Each row is a point. Each copy is the shape, with its points in the same order, turned, moved and blurred by noise. Some copies are also mirrored. Which?

Shape (8 x 2)
[-5.5 1.6]
[3.8 -5.3]
[-2.1 -1.8]
[1.1 1.0]
[3.7 2.4]
[-0.8 -2.1]
[2.5 0.5]
[1.7 0.4]
Copy 1 (8 x 2)
[3.9 -1.3]
[-7.8 -1.5]
[-0.7 -2.0]
[-1.6 2.4]
[-2.7 5.1]
[-2.5 -1.8]
[-3.2 2.7]
[-2.7 2.1]
Copy 1 is: mirrored
Copy 2 (8 x 2)
[-4.3 -1.8]
[6.5 2.3]
[0.3 -0.7]
[-0.3 3.2]
[-0.2 6.4]
[1.4 0.0]
[1.0 4.4]
[0.4 3.5]
Copy 2 is: only turned

Shape (8 x 3)
[4.3 -2.1 -0.1]
[0.3 -1.0 -6.4]
[0.0 4.4 1.5]
[-3.4 -1.0 1.2]
[-2.0 -1.8 2.9]
[2.6 1.9 3.1]
[3.7 -3.9 -2.1]
[-2.4 5.3 -3.5]
Copy 1 (8 x 3)
[2.2 -2.0 3.5]
[6.8 1.1 -1.5]
[-2.7 4.0 0.1]
[-1.1 -1.3 -3.4]
[-1.8 -2.4 -1.6]
[-2.2 1.4 2.5]
[4.6 -2.3 2.7]
[1.8 5.8 -3.7]
Copy 1 is: only turned
Copy 2 (8 x 3)
[0.0 -2.2 -5.5]
[3.6 3.7 -2.4]
[2.3 -4.1 1.8]
[-2.9 -0.3 2.2]
[-3.5 -1.6 1.1]
[0.3 -5.4 -1.1]
[-0.7 0.7 -5.9]
[5.2 0.1 3.6]
Copy 2 is: only turned

Shape (10 x 6)
[-1.9 -3.4 -3.4 -3.2 2.2 1.4]
[-3.6 -1.4 -1.2 -2.6 3.9 -0.2]
[4.8 1.1 -3.4 3.0 3.4 2.2]
[5.5 4.7 3.1 -2.0 -1.6 -1.7]
[-1.0 2.0 2.4 -0.4 -3.6 0.7]
[-0.7 -5.6 -1.8 -0.7 3.2 1.3]
[1.7 1.9 -4.9 1.8 4.1 3.3]
[3.4 2.8 -0.1 -1.9 -3.5 0.4]
[2.0 5.1 -0.6 -2.4 -5.0 -1.7]
[-1.5 -1.8 -0.7 -3.9 1.3 7.3]
Copy 1 (10 x 6)
[2.0 1.9 -3.6 -2.0 -2.8 -2.9]
[1.1 2.8 -0.2 -0.7 -2.0 -3.7]
[0.9 4.0 -1.5 2.9 -0.2 5.4]
[4.2 -2.9 4.3 5.2 1.3 3.5]
[0.1 -4.1 0.3 1.8 2.7 -1.0]
[0.3 2.1 -3.1 -3.3 -4.2 0.3]
[0.0 5.7 -3.3 2.5 0.5 2.4]
[3.4 -3.2 -0.5 4.2 1.2 1.3]
[3.0 -4.4 0.4 7.1 1.9 -0.8]
[3.9 1.3 -4.6 -3.7 3.2 -1.3]
Copy 1 is: mirrored
Copy 2 (10 x 6)
[1.1 1.8 1.1 5.0 -2.9 0.1]
[1.3 0.7 -2.4 4.6 -2.6 0.6]
[1.8 5.7 1.9 -2.7 0.2 4.5]
[-5.3 4.6 -1.9 -0.8 6.2 0.9]
[-3.2 1.5 -2.4 -1.8 1.1 -3.4]
[1.1 -0.8 2.4 3.1 -3.9 2.0]
[3.2 6.4 0.0 -2.0 -2.3 2.9]
[-3.7 5.2 0.5 -0.4 3.5 -1.8]
[-2.0 5.5 -1.8 -0.2 5.5 -4.0]
[-3.5 4.4 0.4 1.8 -7.0 -0.8]
Copy 2 is: mirrored
Copy 3 (10 x 6)
[-3.9 2.2 3.0 2.7 4.7 -2.7]
[-3.5 1.5 4.5 -0.5 5.0 -0.7]
[0.3 2.8 -2.1 4.7 2.2 4.5]
[0.8 2.7 -5.6 -4.2 -1.4 0.5]
[1.7 -1.8 -0.6 -2.5 0.2 -2.9]
[-5.7 -0.1 2.3 3.7 3.6 -0.5]
[1.3 3.9 1.2 4.4 3.8 3.2]
[1.6 1.9 -4.2 -1.0 0.1 -2.4]
[3.5 2.1 -4.7 -3.4 2.0 -3.7]
[-1.6 2.8 5.3 3.6 -1.1 -3.7]
Copy 3 is: only turned

Shape (13 x 8)
[0.8 2.0 0.2 3.0 2.4 -3.6 -3.1 0.0]
[-1.1 1.2 0.0 3.3 -0.6 2.3 0.0 9.7]
[-0.4 4.2 -3.1 -1.5 -1.3 0.8 -2.9 -2.0]
[-0.6 0.3 -2.6 -4.1 2.4 0.6 0.9 -0.4]
[4.0 -0.8 0.2 3.0 1.1 2.4 -2.6 -0.8]
[2.0 -1.0 0.8 2.8 0.6 -0.6 3.2 -2.1]
[-0.7 -0.9 -2.9 1.3 2.2 -4.3 1.7 7.2]
[-2.4 -0.4 1.4 0.8 -0.6 0.4 -0.7 -1.0]
[1.1 -0.9 0.6 1.0 -0.7 -1.1 -1.1 16.4]
[-0.1 2.6 -7.0 -0.5 -0.1 1.0 1.2 -1.2]
[-0.2 -1.3 -3.8 2.5 -1.3 -1.9 5.4 -2.4]
[0.0 6.6 0.2 -1.1 2.9 2.6 0.6 -2.4]
[-2.0 -0.7 -3.3 2.8 3.0 0.9 -1.2 2.9]
Copy 1 (13 x 8)
[-0.2 -0.6 4.6 -0.4 -4.0 3.7 -3.4 0.0]
[5.9 3.1 5.2 -6.2 3.2 1.2 -1.0 -0.4]
[-3.6 -1.1 4.8 1.5 0.8 2.8 2.2 -0.2]
[-2.2 0.2 1.7 1.6 0.8 -2.8 -0.1 -0.2]
[-0.4 -3.3 0.0 -3.6 -1.6 3.8 -0.5 1.8]
[2.0 0.4 -1.5 1.2 -2.7 2.3 -1.0 3.8]
[3.8 4.1 6.2 -3.0 -2.2 -3.2 -2.8 1.1]
[2.3 -1.3 0.9 1.6 -0.7 2.3 0.5 -1.8]
[6.0 7.7 6.6 -11.7 1.1 -1.4 -2.1 -3.1]
[-2.1 -0.8 5.2 2.1 1.2 -0.3 2.9 4.2]
[3.2 0.8 1.2 3.5 -3.0 -0.5 2.4 5.8]
[-3.4 0.0 1.9 3.4 4.1 3.8 -2.5 0.8]
[3.0 -2.7 5.0 -2.0 0.3 -1.2 -1.5 1.4]
Copy 1 is: only turned
Copy 2 (13 x 8)
[0.9 -1.1 -3.5 -2.3 0.8 -3.2 -1.7 0.7]
[0.6 4.4 2.0 -4.2 0.1 -0.3 -1.7 -7.5]
[1.5 -3.2 0.6 -0.1 -3.7 -5.1 2.6 0.5]
[2.7 -4.0 3.2 -0.4 -0.4 0.0 2.7 0.8]
[1.0 -1.5 -4.9 1.7 -0.1 -1.1 2.9 -3.4]
[-1.5 -0.3 -3.3 1.2 -0.4 3.3 1.3 1.2]
[-1.9 -0.3 2.2 -5.8 4.2 0.8 -2.7 -2.5]
[1.2 1.6 0.1 1.5 -0.8 -1.3 0.0 1.6]
[-1.0 2.8 4.0 -5.1 3.0 -0.2 -7.1 -11.4]
[-1.1 -3.0 2.5 -2.0 -2.3 -1.3 5.9 0.2]
[-5.0 0.0 0.5 -0.9 -0.7 2.9 4.1 2.6]
[4.7 -2.9 -1.2 -1.6 -6.1 -0.2 2.2 1.4]
[1.1 1.1 0.6 -3.5 2.8 -1.1 3.2 -0.9]
Copy 2 is: only turned
Copy 3 (13 x 8)
[-2.9 0.5 2.2 -1.8 -2.8 -2.4 1.9 4.4]
[-0.4 1.7 -6.6 -3.1 -5.2 1.1 -3.0 -0.4]
[-3.0 -2.6 -0.2 0.1 1.4 -1.2 4.6 -1.1]
[2.4 1.7 2.1 1.9 1.1 -2.6 1.8 -2.0]
[-0.1 -1.1 -0.4 0.5 0.1 2.2 1.2 5.5]
[-2.0 3.1 2.0 1.2 1.3 -0.1 -2.5 3.9]
[1.2 2.7 -2.6 -1.3 -5.1 -6.7 -3.8 1.4]
[-1.4 0.5 2.6 -2.6 0.3 1.2 -0.6 0.0]
[2.4 0.4 -8.7 -1.8 -12.5 -0.4 -4.7 -0.8]
[-0.6 -0.2 -2.1 0.6 4.3 -3.9 2.0 -0.8]
[-1.9 1.0 0.7 1.3 5.5 -3.3 -5.0 1.7]
[-3.9 4.7 0.5 1.2 1.0 0.8 5.1 -0.9]
[1.5 2.0 -2.9 -3.8 -0.6 -2.1 0.1 2.3]
Copy 3 is: mirrored
Copy 4 (13 x 8)
[-2.4 1.6 3.2 1.5 2.1 1.5 -1.2 -0.9]
[3.2 5.9 7.7 -4.3 -2.3 -3.5 -1.4 2.1]
[1.7 -1.7 1.7 -0.1 -1.4 3.6 2.6 3.4]
[1.0 -5.6 2.9 -1.5 -1.7 -1.4 0.1 1.4]
[3.6 1.2 -0.4 0.3 0.4 -0.1 -3.1 -1.1]
[0.2 -0.3 -1.0 -3.2 3.5 -1.9 -0.4 -1.7]
[-0.9 0.6 9.4 -0.8 0.6 -5.1 0.7 -1.7]
[-1.3 0.7 -0.1 -2.6 -2.1 -0.9 0.9 0.1]
[2.1 7.7 12.2 -0.3 -3.4 -9.9 -2.5 2.2]
[3.7 -4.2 4.3 -2.3 0.7 1.7 4.0 0.6]
[1.2 -2.4 1.9 -4.2 3.9 -1.7 4.9 -3.3]
[0.3 -3.6 1.4 -3.9 1.2 3.6 -2.1 5.2]
[1.5 0.3 5.8 -2.8 -2.3 -0.1 -0.8 -3.1]
Copy 4 is: only turned
